Rows are points. To make a cloud, some directions were put in groups of two or more. Within a group, all points are equally far from the middle, so they leave a hole (a ring in 2 directions, a hollow ball in 3). The other directions are filled evenly. Then the cloud was stretched, turned, moved and blurred a little. How many holes are there, and how many directions does each take, smallest first?

Cloud:
0: -0.017  0.042 -0.009
1:  0.011  0.052  0.006
2:  0.017  0.026  0.041
3: -0.054 -0.006  0.020
4:  0.033  0.040  0.000
5: -0.023 -0.055  0.018
6:  0.027  0.039 -0.014
7:  0.034 -0.006  0.030
8:  0.016  0.050 -0.004
9: -0.024  0.018 -0.026
10:  0.013 -0.002  0.049
11:  0.028 -0.032  0.006
12: -0.022  0.025  0.043
13:  0.015  0.045  0.025
14:  0.009  0.025  0.044
15:  0.006 -0.030  0.045
16:  0.028  0.001 -0.026
17: -0.042 -0.007  0.044
18: -0.048  0.010  0.003
Holes: 1 (3)

Cloud (31 x 4):
0:  0.000  0.028 -0.010  0.046
1: -0.025 -0.032  0.060  0.005
2: -0.030 -0.020 -0.015  0.008
3:  0.010  0.017  0.001  0.044
4:  0.033 -0.016 -0.048  0.018
5:  0.025 -0.029  0.023  0.030
6:  0.033 -0.044  0.061 -0.026
7:  0.018 -0.039  0.009  0.036
8:  0.012 -0.019  0.043  0.034
9: -0.019 -0.006  0.027 -0.016
10:  0.004 -0.006  0.001  0.043
11: -0.021 -0.022  0.046  0.017
12: -0.006 -0.020 -0.043  0.050
13: -0.027 -0.033  0.013 -0.004
14: -0.022  0.021 -0.048  0.001
15:  0.036 -0.042  0.019 -0.004
16:  0.033 -0.050  0.016  0.018
17:  0.006  0.018 -0.029  0.049
18:  0.031 -0.020  0.048  0.023
19:  0.038 -0.041  0.062  0.005
20:  0.021 -0.047 -0.025 -0.013
21:  0.036  0.027 -0.011  0.005
22:  0.027 -0.034  0.042  0.026
23: -0.019  0.043 -0.002  0.034
24: -0.007  0.009 -0.052 -0.010
25: -0.029 -0.001 -0.017  0.013
26: -0.002 -0.009 -0.048 -0.014
27: -0.016 -0.038 -0.016 -0.015
28:  0.032 -0.005 -0.044  0.027
29:  0.032  0.012 -0.067  0.030
30:  0.005 -0.024  0.047 -0.033
Holes: 1 (2)

Cloud:
0:  0.011 -0.011  0.021  0.010  0.009 -0.043
1: -0.004  0.016  0.019  0.025  0.056 -0.016
2: -0.006  0.027 -0.032  0.040  0.012  0.034
3: -0.005  0.020 -0.024 -0.057  0.024  0.033
4:  0.027  0.000  0.065 -0.019  0.012  0.010
5: -0.004 -0.002  0.022  0.014 -0.048 -0.005
6:  0.003  0.005  0.046  0.010  0.062  0.005
7: -0.014 -0.016 -0.051  0.002  0.058  0.000
8:  0.048  0.010 -0.006 -0.042  0.007  0.005
9: -0.045 -0.001  0.059  0.039  0.001  0.026
10: -0.002  0.021 -0.012 -0.063  0.012  0.032
11:  0.014 -0.036 -0.027 -0.038  0.022  0.022
12: -0.015 -0.031  0.045 -0.036  0.019  0.006
13: -0.014  0.011  0.022 -0.027  0.058  0.038
14:  0.035 -0.017 -0.023  0.035  0.010 -0.025
15: -0.036  0.024  0.007 -0.033 -0.014  0.050
16:  0.006 -0.030  0.019 -0.005 -0.014  0.048
17:  0.022  0.033 -0.042  0.024 -0.005  0.002
18:  0.002  0.018 -0.002 -0.003 -0.045  0.034
19: -0.039 -0.029  0.059 -0.009 -0.003  0.030
20:  0.024  0.003 -0.050  0.041 -0.003  0.006
21: -0.005 -0.021 -0.072  0.003  0.016 -0.004
22: -0.036  0.026 -0.032  0.033  0.001  0.027
23: -0.047  0.020 -0.006  0.026  0.005  0.048
24:  0.048 -0.001  0.009  0.001 -0.005  0.009
25: -0.027  0.024 -0.046  0.038  0.007  0.015
26:  0.013 -0.023  0.016  0.017  0.068  0.030
27:  0.021  0.034  0.018 -0.012  0.028  0.006
28: -0.010  0.023  0.053  0.003  0.035  0.041
29: -0.044  0.000  0.047  0.039 -0.001  0.006
30:  0.053 -0.015 -0.022  0.005  0.022 -0.015
31: -0.034  0.024  0.012 -0.004 -0.031  0.000
32:  0.001  0.022  0.016  0.013 -0.021 -0.031
33: -0.002 -0.003  0.031  0.017  0.023 -0.039
34:  0.029  0.018 -0.016 -0.037  0.007  0.042
35: -0.049  0.015  0.002 -0.012  0.008  0.059
36:  0.005  0.010 -0.070 -0.013 -0.019 -0.014
37: -0.002  0.002  0.072  0.032  0.033  0.017
38: -0.016 -0.019 -0.033  0.054  0.032 -0.009
39:  0.043 -0.019 -0.043  0.016  0.033 -0.021
40: -0.007  0.021 -0.013  0.002 -0.051  0.008
41:  0.001 -0.009  0.025  0.007  0.077  0.018
42:  0.013  0.003 -0.068  0.031  0.051 -0.009
43:  0.024  0.027 -0.064  0.022  0.024 -0.006
44: -0.013 -0.006  0.067  0.001 -0.036  0.028
45: -0.022  0.014 -0.020  0.042  0.018  0.052
46: -0.032 -0.028  0.012 -0.014  0.049  0.048
47:  0.021  0.032 -0.058  0.022  0.007 -0.009
48: -0.005  0.007 -0.021 -0.058 -0.028  0.006
49:  0.004  0.017 -0.015 -0.021 -0.014  0.059
50:  0.007 -0.018 -0.031  0.044  0.058 -0.015
51: -0.039  0.000  0.027 -0.030  0.043  0.047
Holes: 2 (3, 3)

Cloud:
0: -0.063 -0.012 -0.032 -0.012 -0.001 -0.004 -0.012 -0.033 -0.020
1: -0.066  0.022  0.028  0.009  0.030  0.035 -0.001  0.015  0.018
2:  0.010 -0.010 -0.008  0.005 -0.048  0.054  0.008  0.010 -0.003
3: -0.061 -0.013  0.006 -0.053 -0.030  0.011 -0.019 -0.025 -0.009
4:  0.023  0.010 -0.027  0.038  0.011 -0.017  0.022 -0.025 -0.002
5: -0.013 -0.032 -0.021 -0.002 -0.042  0.024  0.012  0.042  0.038
6:  0.030 -0.022  0.025 -0.029  0.035  0.026 -0.001 -0.009 -0.046
7:  0.036 -0.010  0.021 -0.057  0.011 -0.031 -0.008 -0.004 -0.023
8:  0.068 -0.060  0.011  0.007  0.035 -0.032  0.013  0.054 -0.010
9: -0.053  0.036 -0.009  0.047 -0.041  0.052 -0.016 -0.007  0.023
10: -0.026  0.035 -0.018  0.002 -0.013 -0.017  0.038 -0.004  0.010
11:  0.046 -0.006  0.034 -0.008  0.007  0.014  0.024  0.032 -0.040
12: -0.036  0.031  0.028  0.020 -0.032  0.041 -0.053 -0.029  0.048
13: -0.046  0.034 -0.003 -0.024  0.041 -0.006  0.000 -0.013 -0.015
14: -0.008  0.029  0.038  0.002  0.009 -0.050 -0.001 -0.017 -0.020
15:  0.043  0.047  0.039 -0.037  0.005  0.029 -0.002 -0.010 -0.006
16: -0.053  0.049  0.026  0.057 -0.008  0.016  0.032 -0.016  0.044
17:  0.030 -0.070 -0.028 -0.006 -0.026  0.028 -0.018 -0.011  0.017
18:  0.011 -0.001  0.013 -0.043  0.025 -0.001 -0.030  0.054 -0.004
19: -0.032  0.004 -0.036  0.027 -0.014  0.041 -0.027  0.002 -0.017
20:  0.043  0.003  0.001  0.034 -0.020  0.048 -0.030  0.022 -0.004
21:  0.052  0.027 -0.015  0.007  0.020  0.018  0.022 -0.029  0.030
22: -0.008  0.060  0.031  0.020  0.006  0.061 -0.030 -0.041  0.015
23: -0.010 -0.032  0.025  0.041 -0.015  0.007 -0.019  0.027 -0.032
24: -0.002 -0.016  0.004  0.036  0.034  0.016 -0.016 -0.051 -0.032
25: -0.026 -0.076  0.023  0.006 -0.019  0.005  0.000  0.023  0.014
26:  0.003  0.010  0.009  0.008  0.024 -0.019 -0.042  0.015  0.021
27: -0.044  0.045 -0.015  0.025 -0.005  0.010 -0.004 -0.066  0.024
28:  0.006  0.029  0.034 -0.033  0.026  0.049  0.000  0.007  0.030
29: -0.044 -0.025 -0.009 -0.006 -0.011 -0.011 -0.022  0.030 -0.044
30: -0.081 -0.009  0.002  0.033  0.012  0.048 -0.012 -0.055  0.038
31: -0.028 -0.016 -0.016  0.027  0.014 -0.035 -0.020 -0.005 -0.023
32:  0.071 -0.020  0.010 -0.008  0.034  0.025 -0.039  0.007 -0.005
33:  0.059 -0.019  0.037  0.022  0.037 -0.017  0.042  0.049  0.014
34: -0.012  0.013 -0.030 -0.010  0.028 -0.008 -0.032 -0.015 -0.026
35:  0.057  0.004  0.003  0.006 -0.014 -0.005  0.028  0.036 -0.033
36:  0.035 -0.002  0.029 -0.034  0.021 -0.040  0.003  0.051 -0.001
37:  0.007 -0.039  0.035  0.000  0.038 -0.021  0.006  0.057  0.026
38:  0.009  0.028  0.052 -0.024  0.006 -0.022 -0.036 -0.030 -0.029
39: -0.033  0.031  0.017 -0.050  0.001  0.026 -0.031  0.027  0.013
40: -0.018 -0.044  0.007  0.031  0.024  0.061  0.006 -0.037  0.061
41: -0.046 -0.017  0.021 -0.004 -0.012  0.028 -0.022  0.052  0.022
42: -0.025  0.023  0.045  0.017  0.027  0.005 -0.017 -0.067  0.026
43:  0.005 -0.008  0.040 -0.031  0.036  0.031  0.021  0.014 -0.017
44: -0.033 -0.017  0.020  0.048 -0.017 -0.027  0.015 -0.026  0.017
45:  0.063 -0.067  0.009 -0.024 -0.005  0.016 -0.006  0.019  0.001
46:  0.049 -0.042 -0.015  0.014  0.023  0.015  0.002  0.067 -0.025
47:  0.007 -0.026 -0.017 -0.032  0.043  0.029 -0.047 -0.022 -0.021
48: -0.012 -0.004  0.022  0.006  0.007  0.017 -0.060 -0.069  0.015
49:  0.004 -0.046 -0.018  0.024  0.033  0.000  0.064  0.006  0.029
50: -0.044  0.019  0.015 -0.011  0.009  0.040  0.030  0.007 -0.023
51:  0.036  0.045 -0.013  0.031 -0.006  0.021  0.047  0.003  0.013
52:  0.002  0.069  0.056 -0.029 -0.012  0.013 -0.028 -0.004 -0.007
53:  0.003 -0.015 -0.027 -0.027  0.010  0.007  0.014  0.058 -0.017
54: -0.016 -0.058 -0.031 -0.026 -0.014  0.003 -0.056  0.011 -0.001
55:  0.022  0.020 -0.022  0.014  0.015  0.017  0.054  0.021 -0.011
56:  0.017 -0.031 -0.012  0.044  0.027  0.029 -0.044 -0.014  0.015
57:  0.027  0.025  0.063  0.006  0.000  0.006  0.005  0.001  0.047
58: -0.032 -0.068 -0.028  0.029  0.009  0.025 -0.029  0.013  0.040
59:  0.026 -0.045  0.031 -0.036  0.003 -0.018  0.010 -0.012 -0.004
60: -0.048  0.040  0.019  0.000  0.017  0.031  0.016  0.025 -0.024
61: -0.035  0.003 -0.030  0.032 -0.042  0.036 -0.005 -0.056  0.032
62:  0.005  0.017 -0.015  0.008 -0.035  0.028  0.003 -0.053  0.058
63: -0.001  0.026  0.061  0.002  0.043 -0.003  0.003 -0.027 -0.016
64:  0.060 -0.045 -0.020 -0.011  0.016 -0.006 -0.030  0.001  0.028
65: -0.046  0.011 -0.007 -0.025 -0.027 -0.038 -0.023 -0.008  0.009
66:  0.018 -0.022 -0.013 -0.028  0.028 -0.033 -0.021  0.047 -0.030
67:  0.033 -0.014  0.017  0.018  0.045 -0.004  0.044 -0.024  0.051
68: -0.055  0.033  0.030  0.005  0.042  0.028  0.025 -0.014  0.003
69:  0.048 -0.035  0.028 -0.007  0.025  0.026 -0.010  0.053 -0.031
70:  0.037 -0.017 -0.013  0.024 -0.002 -0.009  0.025  0.064 -0.026
71: -0.016  0.015  0.032 -0.004  0.005  0.066  0.027  0.013  0.035
72:  0.011  0.023 -0.017 -0.036 -0.031  0.019 -0.004  0.030  0.024
73: -0.029 -0.012 -0.016  0.064  0.011  0.010  0.050 -0.018  0.023
74: -0.002 -0.051 -0.020  0.022 -0.018 -0.006 -0.002 -0.003  0.072
75:  0.050 -0.007 -0.014  0.003  0.008  0.000  0.000  0.044 -0.052
76: -0.054 -0.040  0.031  0.016 -0.010  0.010 -0.054 -0.003  0.010
77: -0.027  0.024 -0.015  0.014  0.004  0.028 -0.057 -0.007  0.004
78: -0.022 -0.050  0.001 -0.009 -0.002  0.005 -0.002  0.004  0.081
79: -0.009 -0.041 -0.040  0.002 -0.009 -0.003 -0.016  0.044 -0.018
80:  0.036  0.058  0.042  0.034 -0.011  0.005  0.008  0.015  0.031
81:  0.042 -0.053  0.014  0.055  0.011  0.043  0.015  0.006  0.006
82:  0.010 -0.044  0.048 -0.015  0.017  0.036 -0.034 -0.002 -0.013
83: -0.021 -0.067 -0.006 -0.024  0.001  0.006 -0.007  0.013 -0.041
84: -0.001 -0.053 -0.002  0.049  0.011  0.046  0.029  0.020 -0.005
85:  0.011  0.040  0.042 -0.023 -0.035 -0.007  0.013  0.022 -0.014
86: -0.023 -0.017 -0.008 -0.003  0.054  0.013 -0.028 -0.057  0.004
87:  0.033  0.025 -0.002  0.018  0.002  0.074  0.018  0.000  0.041
88:  0.050 -0.008  0.001  0.035  0.004  0.037  0.037  0.053 -0.009
89:  0.045 -0.030  0.000  0.018 -0.024  0.039 -0.033  0.024 -0.019
90: -0.017 -0.060  0.034 -0.016  0.010  0.005  0.006  0.023 -0.025
91:  0.010  0.009 -0.019 -0.019  0.003 -0.023  0.033 -0.023  0.015
92: -0.033  0.044  0.030  0.001  0.045 -0.017 -0.008 -0.001 -0.013
93:  0.033 -0.044 -0.028  0.013  0.049 -0.014  0.035 -0.004 -0.014
94: -0.039  0.030  0.014  0.044 -0.027  0.002 -0.021 -0.066  0.022
95:  0.015  0.012 -0.011 -0.009 -0.035  0.027 -0.022 -0.027 -0.040
96:  0.041 -0.018  0.028 -0.007  0.015 -0.001 -0.027 -0.028 -0.048
97: -0.046  0.041  0.040  0.008 -0.050  0.042  0.003  0.010  0.030
98:  0.051 -0.018 -0.039  0.006  0.027 -0.005 -0.014  0.023 -0.010
Holes: 1 (9)
